Each point is reached from the start by the listed moves, each made 0, 1 or 2 times, or once backwards (-1), plus a little noise. Say if it took an odd or an even number of moves. Then give how often each move was made.

Moves:
(1): [  4 -24  -3]
(2): [16 10 28]
Start: [ 6 -4 -3]
Points:
[ 50 -34  46] => even (2, 2)
[-12 -15 -30] => odd (0, -1)
[ -3 -60 -39] => odd (2, -1)
[ 6 -2 -3] => even (0, 0)

Moves:
(1): [ 16  -9  10 -13  -3  -2  -6]
(2): [13 17 -3  2 -3  0  2]
(3): [  0   7   4  21   4   6 -18]
(4): [ 12 -13 -13  12  11   1   0]
Start: [10  3 -3  4 -8  1  0]
Points:
[-14  -8  11 -32 -21  -6  17] => odd (0, -1, -1, -1)
[  5 -23 -33  60  24  10 -15] => odd (-1, -1, 1, 2)

Moves:
(1): [ 16 -10  -1  12   1   0 -10  -7]
(2): [ 7  7 -5 -5 -9  2 -5  7]
(3): [-3  1 14 19 -5  2 -7  7]
(4): [ -3 -17 -14  18   2  -7  -9   7]
(5): [ 1  9 -4  0  7 11  6  0]
(6): [ -3  -9  -4  -5 -15  10   2  -2]
(7): [ 7  9  1 -1 -6  0 16  0]
(8): [  8 -15   3   2   8  -1  -2  15]
Start: [-11 -10   3  -1   2 -12  -9  -1]
Points:
[-13  13 -27  11  -1   7  -9  -1] => odd (0, 1, 0, 1, 2, 0, 0, -1)
[ 11   2 -57  25  14 -14 -29   2] => even (1, 2, -1, 2, 2, -1, 0, -1)
[  9 -32  19  44 -60   4 -48 -13] => odd (2, 1, 2, 0, -1, 2, 0, -1)

Moves:
(1): [ 7 -4 -9  0 -4 -2 -2  0 -3  4 -7  6 -2  0]
(2): [ 4 15 -1 -2  1  4 -9  0 -2 -5  3 -5 -7  3]
(3): [ 8  2  7  8 -2  1  1  1 -3 -3 -8 -6  0 -2]
(4): [ 2  2 -7  5  4  3 -4  7 -5 -4  0 -2 -5  0]
(5): [  3  -3   0  -7   4   1  -5  -4   0  -2 -12 -14   1  -4]
(6): [ 0  0  1  0  0  8  2  2 -1  3 -3 11  2 -1]
(7): [ 4  8 -4  2  1  1 16 17  5 -3 -2  4  2  5]
(8): [ 8 -3  3 -4  0  5  2  7  2 -3  6 -3 -8  3]
(9): [  1  -5 -10  -1  -6  10 -10  -3   8   7  -5  -6 -10  -1]
(10): [ -3  -2   6  -6   2   0   5  -4   4   3  -5   6 -16 -14]
(11): [ 4  4 -5  3  8  1  0 -5  2  1  5  5 -2 -2]
Start: [  5   0   4 -13  -6   4 -11  -3  -1  -3  -7   1  -3   9]
Points:
[ 44  29 -43  -4 -14  32 -42 -15   7   8 -41  -5  -9  18] => odd (2, 2, 1, -1, 1, 1, 1, -1, 2, -1, 2)
[ 15  13 -11 -40  10 -11  -1 -17  -2   0 -37  11  -7  -6] => even (2, 1, -1, -1, 2, 0, 1, -1, -1, 1, 1)
[ 41 -11  -2 -20  15  48  21  38  19  -7 -49   4 -60 -20] => even (0, -1, 1, 2, 2, 2, 2, 2, 1, 2, 1)
[ 28  20   8  -6  -8  14  12  -9   1  11 -53  44 -29 -20] => odd (2, 1, 2, -1, 0, 2, 1, -1, 0, 2, 1)

Moves:
(1): [ 3  1  1 -2 -5  1  7 -4  1 -4 -1 -3  2  2  3  4]
(2): [ 4 11  5  1  7 -1  7 -6  2 -3  2  2 -2  5  2 -5]
(3): [ 0 -7 -2  1  0 -1  3  5  2 -7 -6 -2 -7  0  7 -6]
(4): [ 7 -2  5  2  4  7  6 -6 -5 -3  5  1  0 -1  2  2]
(5): [-5 -6 -2  3  3 -1 -2 -5 -2 -5 11  2 11 -1  8 -6]
(6): [ 1 -6  2 -2 -1  7 -2 -2  2 -4 -2  4  6 -8  1 -7]
(7): [ -8   3   5   4  -4  -6  -3  -2 -12   2   5   6  -2   0   1  -3]
(8): [ 8  4 -5 11 -6  1 -5 12 -1 -5  3  4  6  2 -2 -3]
(9): [-3  5 -7 14  2 -1  5 -3 -2  2 -1  8 -1 -1  1  3]
(10): [  0 -10   9 -11   3   6  -5   2  -1   3   3   7   4   3   4   1]
(11): [-8  3  1 -6  5  0  7 -1 -1 -5  2  5 -2  8 -8 12]
(12): [ 12   5 -16  -1  -1   0   0  -5   0  -3  -5  -1   4   2  -3   0]
(13): [ -8  -5   4   2   1  -1 -14  -2   4  -8  -2   0  -2   1   6   8]
(14): [-1  1  1  3  7  6 -1 -2 -8 -1 -2 -4  3  0  6  2]
Start: [ -7  -6  12   0  -6  -1  10   4 -10   0  -6   0  -2  -7   2  -2]
Points:
[-29 -26  36  -5 -25  11  15   2 -39  12 -27  -9  -3 -35  26 -26] => even (2, -1, 1, -1, -1, 2, 2, -1, 0, 0, -1, -1, -1, 2)
[ 15 -22 -60  29  -4  12  17   1 -16 -20 -26 -18  29 -29  33 -39] => even (0, -1, 2, -1, 2, 1, -1, 0, 1, -1, -1, 2, -1, 2)
[ 17 -25 -12 -28 -11   7  35  -1  18 -17 -34 -17  -8 -26  -4 -35] => odd (0, 0, 2, 0, 0, 2, -1, -1, -1, -1, 0, 1, -1, -1)

Moves:
(1): [  5  -5   0 -12   3  -3  -6   6  -1  -8   4   5   2  10   1   0   4   6
  -7  -5]
(2): [ 2 -6 -4  5  0  6  5 -2  2 -5  5  0  4 -3  3 -4 -2  0 -8  5]
(3): [  6  -2   5  -1  -9   0  -4   7  -2   0  -3  -3  -8   3   4  -2   2  -4
 -13  -5]
(4): [  6  -7 -11  -2   2  -6   0  -1  -9   4  -6  -3   9   0  -5   0  -3 -10
  -2  -4]
(5): [ 2  4  3 -3 -4 -1  3  2  1  7  2 -1  0 -4  4  5 -6 -1 -3 -5]
(6): [ -1 -10   3  -3  11   5   9   1   4   1  -3  -7   6  -2  -5  -1   2 -12
  10  -7]
(7): [ 9  7 -3 -1  0  1 12 -6  6  7  9  2  2  9 -2 -2  9  2 -5 -2]
(8): [ 2  1 -6 -1  4  6 -6  8  7 -1  1 -2 -6 -2 -1 -5  0 -5  6 -7]
(9): [  2  -1  -6   2   1 -11   1   1   6   1   0  -1   1  -3   1   2   0   3
   1  -5]
(10): [ -1   0  -6  -4  -6  -1  -2   2   5   6  -4 -10   1  -2  -2   0  -2   3
   4   3]
(11): [  2  -5  -2   2   2  -2 -12   4  -3  11   7   0  -4   4  -4   2  -3   0
  -1  -2]
(12): [-11   9   1  -7  -2  13  -6 -11  -9   3   4  -2   7   0  -3   5   6  -9
  -3 -12]
(13): [-5  1  2 13 -1  2 -2  7  2  0 -2  2  5  6 10  1  1 -1 -1 -5]
(14): [-4 -4 -6 -1 -1  3 -2 -9  7  1 -7  7 -5 -2 -2  4 -4 -5 -3 -4]
(15): [13 -5 16 -6  3  3 -1 -2  5  5  2 10  3  4  3 -7  1 -6 -4  6]
(16): [  5   1 -11   3   4   2   6  -2  -5 -11  -4  -1   7  -9  -1  13   2   3
   4   0]
(17): [-3  0 -1 -8  7 -4 -3  3  1  4  2 -6  3  1  6 -1  4 -3 -3 -1]
(18): [ 2 -4  1  4  3 -2  3  0 -3  5 -7  3 -3 -4 -1 -1  2  3  2 -7]
(19): [ 0  0  4 -3 -1 -1  3 -4 -2 -6  6  0 -4  2  4 -3  3  4 11 -3]
(20): [ 0  4  4  6  5  0 -6 -8  0 -7 -3  0 -1  4 -6 -3 -9 -3  1  3]
Start: [-3 -1 -7  0  1  4  9 -5  2 -6 -6 -1  1  0 -1 -4 -3  2  4  5]
Points:
[ 52  -7 -33  34 -23  -2   1  52  29  23   6 -17 -25 -10  24  -5  11  30
  -9   3] => even (-1, 1, 2, -1, 0, -1, 1, 2, 1, 2, 2, -1, 1, -1, 1, 2, 0, 1, 0, -1)
[-11 -15 -25 -13  12  10 -14 -15   1  -5 -59 -24 -21 -37 -36  52 -28 -22
   3 -60] => odd (1, -1, 2, -1, 2, 2, -1, 0, 1, 1, 1, 1, -1, 2, -1, 2, 0, 2, -1, 2)
[ 35   1  -5 -45  -8   7  -3 -13   2  23  28 -15  20  12 -10  -7   2   5
 -42 -31] => even (2, 2, 1, 0, 2, 0, 1, 0, 2, 2, 1, 2, -1, -1, 1, 0, 0, 1, 0, 1)
